Each row is a point. The ring and each string are closed loops that go straight from each point to the next, and from the last back to the first. Before rounding, they use only three directions, however many columns there are. How many times does the string pass through the ring? Passing back the other way cancels.
In the rows, 128 means zero.

Ring (10 x 3):
[[145 165  90]
 [121 173  85]
 [103 167  90]
 [ 94 154 103]
 [ 95 136 119]
 [109 119 129]
 [131 110 124]
 [144 112 116]
 [156 125 105]
 [156 149  95]]
String (8 x 3):
[[151 173 109]
 [130 170 110]
 [114 192  93]
 [111 175  65]
 [124 150  73]
 [128 154 108]
 [145 167 114]
 [163 168 101]]
Times through: 1
String (21 x 3):
[[ 81 170 104]
 [ 92 165 123]
 [106 155 116]
 [110 149  90]
 [101 157  72]
 [ 95 171  68]
 [ 96 188  94]
 [109 182 112]
 [118 173 110]
 [122 188  87]
 [129 185  74]
 [133 192  78]
 [130 188 102]
 [126 171 119]
 [126 147 100]
 [124 160  73]
 [124 147  99]
 [118 157 105]
 [116 152  83]
 [ 99 162  62]
 [ 85 168  78]]
Times through: 2

Ring (9 x 8):
[[165 122 115 143 189  88 137  89]
 [179 149 117 153 168  85 127 105]
 [171 162 113 161 130  95 116 144]
 [149 157 115 160  99 109 109 175]
 [107 130 128 147  78 127 107 196]
 [ 89 105 131 137  87 133 113 189]
 [ 86  80 121 129 119 131 125 163]
 [109  73 108 129 163 118 138 124]
 [134  87 107 133 184 104 142 101]]
String (26 x 8):
[[154 118 150 129 197  84 138  69]
 [174 123 126 138 209  79 142  65]
 [155 139 155 137 165  88 126  97]
 [149 132 129 143 151  98 125 121]
 [166 131  94 155 161  97 129 123]
 [195 152  77 167 168  87 129 119]
 [199 179 109 167 151  81 119 122]
 [197 189 110 172 130  85 112 141]
 [184 189 113 172 108  93 106 162]
 [151 172 153 153 101  99 105 158]
 [133 140 146 142 119 106 115 147]
 [135 131  95 157 106 118 115 178]
 [125 131  91 160  84 127 110 202]
 [ 98 134 111 156  43 140  98 237]
 [ 99 110  91 152  73 140 110 216]
 [112 109 107 145 108 125 119 175]
 [119 121 139 138 121 113 119 150]
 [110 101 109 141 119 124 122 165]
 [ 87  71  90 137 115 139 127 179]
 [ 72  54 100 127 123 142 131 170]
 [ 68  46 119 116 140 137 136 147]
 [ 89  54 108 122 159 127 140 130]
 [110  53  71 133 176 124 147 126]
 [122  57  70 134 191 116 150 110]
 [132  77 110 128 200 102 147  85]
 [141 106 142 128 186  93 138  84]]
Times through: 2

Ring (10 x 11):
[[149 186 154  86 151 140 165 171  64  95 142]
 [121 201 147  84 187 127 164 185  56 127 152]
 [ 94 196 138  97 203 117 155 177  71 156 159]
 [ 69 167 130 121 186 111 137 147 118 178 159]
 [ 69 134 130 141 142 114 125 114 165 170 150]
 [ 88 109 134 151  99 124 119  89 190 145 140]
 [108  99 137 154  77 133 120  79 192 124 135]
 [149 104 144 144  66 149 130  85 161  87 129]
 [164 123 149 127  79 153 142 105 130  75 130]
 [166 152 153 106 107 150 154 136  95  75 134]]
String (23 x 11):
[[159 176 144 100 160 146 160 158  52  97 147]
 [143 154 136 120 150 143 147 134  82 112 148]
 [126 154 143 116 135 135 145 135 110 118 143]
 [148 181 166  80 115 138 164 167  95  81 132]
 [184 168 168  84  91 154 167 154  84  48 126]
 [189 126 145 127  90 164 147 107  97  62 132]
 [168 111 133 147 100 159 135  90 115  87 138]
 [137 131 144 129 102 142 138 112 134 103 137]
 [126 139 154 116  91 134 142 123 149 102 132]
 [144  97 155 140  32 146 128  79 195  78 120]
 [145  76 142 162  35 151 118  56 199  87 124]
 [141  77 136 166  49 150 117  56 191  96 129]
 [137  85 151 151  26 145 122  67 210  85 120]
 [122 132 155 119  79 133 138 116 165 101 129]
 [126 133 139 131 115 137 136 113 133 116 141]
 [149 108 128 154 106 152 129  85 129 106 142]
 [174 103 137 148  79 161 133  82 129  77 133]
 [193 125 157 118  61 164 149 108 117  45 123]
 [164 135 139 128 117 154 144 115  96  89 140]
 [134 145 138 125 134 140 142 125 107 115 144]
 [136 167 153  99 128 136 154 151 101 102 139]
 [146 196 168  70 132 135 171 183  77  84 135]
 [164 209 166  63 152 142 178 195  40  76 139]]
Times through: 2
String (13 x 11):
[[ 91 108 154 136  52 122 123  91 223 119 125]
 [100 139 144 126 116 125 135 121 154 133 140]
 [106 122 119 155 148 133 125  99 130 151 153]
 [ 63 141 117 148 180 113 123 118 139 191 162]
 [ 40 169 118 132 217 100 130 146 120 213 169]
 [101 142 120 143 173 129 131 119 109 159 158]
 [ 99 152 137 123 147 124 139 133 126 143 148]
 [ 55 155 141 121 144 104 132 137 168 172 148]
 [ 65 128 142 136 109 111 124 110 196 158 141]
 [106 138 143 126 114 128 136 120 150 128 140]
 [121 130 132 139 128 137 133 109 129 127 145]
 [132  81 126 172  77 147 115  58 178 115 137]
 [121  72 139 168  36 142 111  51 222 105 126]]
Times through: 1

Ring (8 x 14):
[[114 148 117  97 124  59 154  79 106 112 116 135 182 121]
 [113 167 111 128 100  58 183  82 129 128 112 111 148 142]
 [123 173 108 148  87  79 193 107 168 141 117  92  99 154]
 [149 159 102 157 114 111 181 124 186 142 115 109  72 131]
 [174 129 102 137 160 142 143 137 182 128 116 147  79  90]
 [162 113 120  87 158 138 110 153 176 112 139 144 107  93]
 [141 112 133  55 141 119  99 153 163 103 154 131 136 108]
 [119 127 130  60 131  79 119 112 122 101 139 134 179 116]]
String (27 x 14):
[[104 158 126  93  86  62 160 108 143 121 137  94 149 155]
 [100 172 113 123  92  40 188  67 112 126 110 109 169 149]
 [114 172 101 147 112  47 196  55 106 129  92 129 164 131]
 [130 159 101 144 130  70 181  70 118 127  95 140 149 115]
 [122 155 116 115 105  79 165 108 150 126 125 109 130 139]
 [107 163 124 104  78  70 168 118 160 128 139  83 127 163]
 [ 98 177 113 126  84  39 193  71 119 129 112 100 161 157]
 [114 166  99 140 130  38 190  34  78 121  82 151 195 114]
 [129 146 110 116 136  75 159  83 118 118 108 143 160 111]
 [117 146 127  87 102  82 145 124 154 118 142 103 137 142]
 [101 137 136  52 108  59 127 106 116 101 145 116 192 136]
 [107 120 140  30 128  69 103 113 109  91 150 134 205 118]
 [136 114 125  62 160  95 107 111 117  97 131 160 180  89]
 [137 135 119  98 131 100 138 122 152 117 130 129 131 116]
 [126 125 139  53 109 108 110 162 177 109 166 101 125 136]
 [134 106 148  25 119 129  80 190 192 100 184 103 118 128]
 [158  99 131  54 162 141  84 166 172 100 155 146 123  89]
 [160 112 117  88 168 129 111 135 155 108 130 158 128  83]
 [143 130 120  95 136 110 131 132 160 116 134 130 123 112]
 [138 117 136  57 125 122 103 166 181 108 163 113 118 122]
 [131 117 142  44 116 117  98 171 181 105 171 105 123 130]
 [132 129 129  73 123 104 122 141 162 111 148 117 131 124]
 [141 125 118  88 151 101 125 114 135 108 126 149 152  98]
 [120 115 135  40 143  83 101 116 114  92 145 145 194 105]
 [104 124 136  37 135  56 110  91  88  89 138 145 225 112]
 [126 137 112  97 151  66 144  70  92 106 106 161 194  97]
 [135 142 112 112 134  89 151 102 136 119 117 136 142 112]]
Times through: 4
String (30 x 14):
[[120 107 152  10 118 108  77 172 165  93 182 109 154 128]
 [125 106 142  24 144  98  84 139 132  89 159 140 181 105]
 [140 124 117  87 158  95 125 103 121 105 120 159 166  91]
 [132 133 120  89 136  91 134 111 135 111 128 137 153 111]
 [110 136 134  60 107  76 127 123 139 107 149 110 163 137]
 [101 138 133  56 115  53 130  93 103 100 137 126 204 129]
 [106 147 132  73  93  69 143 119 143 114 146  98 155 149]
 [110 150 128  84  93  74 148 120 150 118 143  97 143 149]
 [ 95 164 119 101  98  34 173  64  97 116 115 116 194 144]
 [107 171 100 139 122  29 195  30  74 122  83 145 200 122]
 [119 168 100 146 122  50 192  52 101 127  89 138 168 122]
 [130 157 105 135 124  75 175  84 130 127 105 131 141 121]
 [121 157 118 113  97  83 165 118 161 128 131  99 120 146]
 [104 180 119 129  55  66 193 120 178 141 137  61 100 183]
 [107 195 110 160  45  66 218 114 189 154 126  51  77 192]
 [132 180  99 173  88  85 208 104 177 150 108  91  79 153]
 [153 153  95 160 142 101 178  93 149 134  95 143 108 105]
 [140 148 111 125 120 102 160 121 166 129 123 117 106 126]
 [140 155 113 132 101 110 167 140 193 137 132  95  76 143]
 [164 155  99 167 118 135 178 146 214 148 119 106  38 128]
 [185 139  88 176 167 145 168 122 184 140  95 155  60  84]
 [190 129  86 169 188 146 156 112 166 132  89 177  80  65]
 [146 138 111 117 138 107 147 118 156 122 121 135 119 109]
 [147 134 119 104 126 120 137 146 182 123 138 117  97 121]
 [166 118 118 100 149 147 118 164 195 120 141 132  81 101]
 [178 103 117  91 175 159 101 166 188 112 139 155  89  78]
 [175 103 115  90 184 147 102 146 165 108 130 168 114  70]
 [155 119 116  94 159 121 120 130 154 111 128 151 127  91]
 [138 127 126  80 129 110 123 142 165 113 144 122 124 118]
 [127 118 142  41 115 112  99 167 176 104 171 105 130 131]]
Times through: 5

Ring (6 x 14):
[[142  68 152  99  81 124 157  91 159 112  99 153 175 127]
 [134 132 126 109 111 139 166 116 141 143  79 175 142 144]
 [128 194  99 132 137 132 143 157 121 163 102 188 102 137]
 [132 172  91 145 139 110 110 175 121 144 138 181  87 110]
 [142  97 119 133 106  95 102 146 142 108 157 157 124  93]
 [146  49 155 108  72 102 127  99 161  94 140 140 175 103]]
String (23 x 14):
[[136 104 113 109 123 141 163 121 143 132  64 183 126 140]
 [136 123 120 117 115 128 148 128 140 134  96 173 131 130]
 [134 155 141 112  96 129 158 113 140 148 109 163 159 140]
 [129 177 125 110 117 149 178 119 133 165  70 182 141 158]
 [129 161 101 114 139 155 176 133 130 161  47 197 112 157]
 [132 133  98 117 139 145 162 138 134 145  59 193 106 144]
 [132 131 105 111 134 149 171 128 136 147  52 192 116 150]
 [133 124 128  98 112 154 187 103 144 147  47 181 148 159]
 [137 113 157  96  81 135 173  88 153 134  91 156 183 144]
 [138 120 148 112  85 116 142 110 147 128 129 152 166 123]
 [139  94 123 114 109 123 142 122 146 120 100 168 136 122]
 [144  37 134 101  97 125 151 101 160  99  84 162 153 121]
 [143  64 134 109  97 117 139 112 154 106 107 159 149 116]
 [140 108 139 117  92 111 133 119 146 121 132 154 154 116]
 [145  73 168 107  60 100 130  94 160 102 154 132 191 106]
 [150  35 181 101  45  92 126  80 170  85 162 121 208  98]
 [150   7 157 102  69 101 128  91 169  77 131 138 178  98]
 [143  60 134 111  95 112 133 113 154 102 116 156 149 111]
 [141  74 125 114 105 117 136 121 150 110 106 164 138 115]
 [145  30 139 100  91 121 147  97 162  95  92 157 159 117]
 [146  35 166  89  66 123 162  73 169  98  97 144 195 126]
 [142  69 165  91  69 127 167  77 163 114  96 147 194 134]
 [138  79 134  96 103 143 175  96 154 124  59 172 155 144]]
Times through: 1
String (28 x 14):
[[128 180 113 113 129 152 177 128 129 168  61 190 126 159]
 [128 196 127 116 113 141 167 126 129 169  92 177 142 153]
 [134 165 138 120  97 120 143 124 136 147 130 160 153 130]
 [126 216 109 128 130 137 154 148 120 174 100 185 116 147]
 [125 219  81 138 157 140 147 172 112 176  87 202  80 144]
 [126 204  74 142 161 134 136 179 113 167  93 202  70 135]
 [124 247  78 152 156 124 123 190 105 179 126 196  72 130]
 [131 199 111 140 121 111 119 160 121 155 149 171 114 119]
 [135 156 117 131 114 112 123 147 131 139 138 167 124 116]
 [134 141  92 137 139 117 120 163 128 135 116 183  91 114]
 [131 167  55 158 173 111  96 205 112 141 124 201  40 103]
 [132 185  80 158 147  98  87 195 114 142 163 181  70  96]
 [135 162 120 137 109 101 110 153 130 137 162 160 125 106]
 [136 145 127 128 103 108 122 138 136 133 146 159 136 113]
 [135 138  99 135 131 114 119 158 130 133 122 178 100 113]
 [131 168  58 154 171 117 105 199 113 144 115 201  46 109]
 [129 209  80 154 150 111 105 190 111 158 144 187  73 112]
 [132 193 122 136 110 109 121 151 125 152 155 164 129 118]
 [134 155 122 127 110 115 130 140 133 140 132 166 131 121]
 [133 154 101 130 133 125 134 153 128 144 106 182 104 125]
 [126 198  78 136 159 140 145 171 115 167  80 203  76 141]
 [123 229  92 131 148 146 160 159 114 183  81 199  96 154]
 [124 203  86 125 155 155 169 155 118 177  54 206  90 158]
 [133 132  99 123 136 134 147 144 133 140  81 187 105 133]
 [135 140 125 119 109 124 144 128 138 139 111 169 137 129]
 [135 146 135 117  99 122 146 121 139 140 119 162 150 130]
 [135 131 114 119 120 130 148 132 137 138  93 177 125 132]
 [131 139  99 117 138 145 163 137 133 148  60 193 107 145]]
Times through: 3

Ring (8 x 14):
[[165 119 140 118 137 164  69  45 117 139 118 125 129 126]
 [180 160 119 141 117 147  40  46 120 111  94  96 122 127]
 [169 174 111 149 108 142  56  73 119  99  84  96 129 129]
 [140 159 118 140 114 151 108 110 114 108  87 123 145 130]
 [110 118 136 123 128 161 155 146 108 123 123 154 157 132]
 [100  89 149 112 136 164 164 158 105 130 156 166 156 133]
 [111  63 162 101 148 169 143 132 107 143 183 166 147 132]
 [138  82 156 104 148 171 108  81 112 149 153 151 138 128]]
String (17 x 14):
[[115 145 128 125 128 171 166 121 110 134  68 158 165 129]
 [129 133 132 126 127 162 130 111 111 127 101 143 150 130]
 [136 128 131 131 122 151 103 116 112 112 129 128 139 131]
 [142 141 125 137 116 147  94 111 113 106 118 119 138 131]
 [167 183 104 159  97 131  50  94 118  81  92  84 126 131]
 [193 201  99 162  98 133  18  46 123  87  64  71 118 128]
 [188 178 114 143 117 152  39  24 123 118  60  95 125 125]
 [160 140 131 127 129 161  81  58 117 131  94 123 135 127]
 [155 127 133 128 125 152  76  82 115 118 128 119 130 129]
 [174 135 129 134 122 146  40  58 119 112 129 101 119 128]
 [197 156 121 140 119 145  10  20 123 112 102  85 111 126]
 [204 181 111 147 113 145   7   8 125 111  68  79 114 125]
 [167 159 121 137 120 154  69  58 118 119  82 111 132 127]
 [147 135 130 129 125 156  95  90 114 121 110 126 138 129]
 [147 145 123 139 114 144  85 107 114 103 118 113 135 131]
 [137 154 117 145 108 141 100 130 112  94 112 115 140 132]
 [116 161 119 135 118 163 160 133 110 119  63 148 164 130]]
Times through: 3

Ring (7 x 14):
[[150 144 115 145 135 126 127 151 111 133 100  78 170  65]
 [131 143  99 127 123 107 145 145 112 147 127  84 163 115]
 [107 135 100  98 121  86 150 130 117 150 154 119 134 190]
 [103 130 117  86 134  86 134 125 119 136 151 142 117 205]
 [117 126 138  98 146 103 113 124 121 119 128 155 110 177]
 [149 124 155 138 150 136  98 128 123 108  87 147 121 101]
 [163 133 145 157 147 145 103 141 118 113  76 112 148  52]]
String (23 x 14):
[[180 120 168 180 146 168  90 128 128 101  51 146 127  36]
 [175 133 157 169 155 159  90 144 118 102  57 111 150  20]
 [173 127 145 178 133 157 111 133 124 118  67 121 143  42]
 [152 129 131 151 129 134 123 132 122 128  95 121 140  90]
 [144 146 122 131 148 121 116 152 109 124 102  83 165  75]
 [152 158 109 139 149 124 121 169 101 129  97  41 196  32]
 [144 157 100 134 139 115 133 165 102 139 110  44 193  56]
 [133 141 114 123 136 111 130 143 113 134 119  96 154 113]
 [134 134 118 128 130 114 131 135 118 135 118 114 142 124]
 [134 132 120 128 129 115 131 132 119 134 118 120 137 129]
 [113 144  96 101 128  88 147 143 110 148 147  91 154 157]
 [100 140  86  91 116  76 161 134 113 159 166 104 144 198]
 [103 129  96  99 109  83 160 121 121 157 162 133 124 213]
 [103 127 105  95 117  85 151 120 122 150 158 142 117 215]
 [ 81 135 104  56 137  61 142 128 114 143 178 136 118 249]
 [112 136 121  92 144  93 124 135 114 129 138 123 132 170]
 [131 126 127 125 130 114 127 125 123 131 119 138 124 145]
 [122 118 138 113 133 110 121 114 128 125 125 170 101 182]
 [116 121 153  92 156 105 100 119 124 108 124 175  96 187]
 [125 130 148 101 160 111  98 132 118 108 113 145 119 146]
 [140 123 166 119 164 130  85 126 123  97  92 162 109 122]
 [154 118 158 148 142 143 101 121 128 109  83 161 112 103]
 [155 120 147 154 133 141 113 122 128 119  87 150 120 100]]
Times through: 0
String (31 x 14):
[[168 138 125 172 129 146 123 145 117 129  79  88 166  35]
 [158 153 108 154 137 131 128 162 105 135  92  49 191  29]
 [141 159  94 131 138 111 137 167 100 142 115  38 197  59]
 [138 144  95 139 117 112 151 146 112 152 122  75 170  99]
 [131 137  96 133 111 107 155 137 117 154 131  96 155 129]
 [110 146  77 106 111  82 167 144 110 165 159  77 164 163]
 [106 146  90  93 126  81 152 144 109 152 157  88 156 171]
 [117 139 108 104 133  95 137 139 113 139 138 107 145 154]
 [130 131 120 123 130 111 131 131 119 135 122 124 135 139]
 [119 125 106 120 109 100 153 119 125 151 142 138 123 183]
 [122 130 112 117 122 103 141 127 121 142 134 128 131 163]
 [128 134 121 118 135 109 128 135 117 132 122 118 138 136]
 [103 143  96  88 130  80 147 140 110 148 157 100 147 182]
 [118 140 107 105 133  95 137 139 113 140 138 104 146 152]
 [127 133 109 124 120 106 143 131 119 144 130 116 140 146]
 [128 135  96 131 110 105 156 133 118 155 134 103 149 141]
 [131 148  82 132 112 102 161 149 110 160 135  64 177 111]
 [136 157  91 127 133 106 143 162 102 146 122  45 191  78]
 [150 154 102 144 136 122 133 163 104 139 103  48 191  46]
 [163 139 120 166 127 141 128 146 116 133  86  86 167  45]
 [151 133 128 149 132 132 123 137 119 128  96 110 147  83]
 [138 136 126 127 140 118 120 139 116 126 110 112 144 110]
 [151 140 135 139 150 131 108 147 113 117  91  99 155  68]
 [174 138 153 165 158 156  90 149 115 103  59  99 159  13]
 [178 129 157 174 149 162  93 139 121 104  56 119 145  23]
 [172 122 152 175 134 158 106 127 127 114  67 138 132  54]
 [144 130 133 138 136 127 119 133 120 125 102 125 136 105]
 [144 140 134 129 152 124 108 146 113 117  98 103 151  85]
 [149 142 135 134 155 129 105 149 111 114  92  96 157  68]
 [148 135 131 141 140 129 116 139 117 123  97 111 146  87]
 [156 130 131 157 130 138 122 134 121 127  90 116 144  77]]
Times through: 0
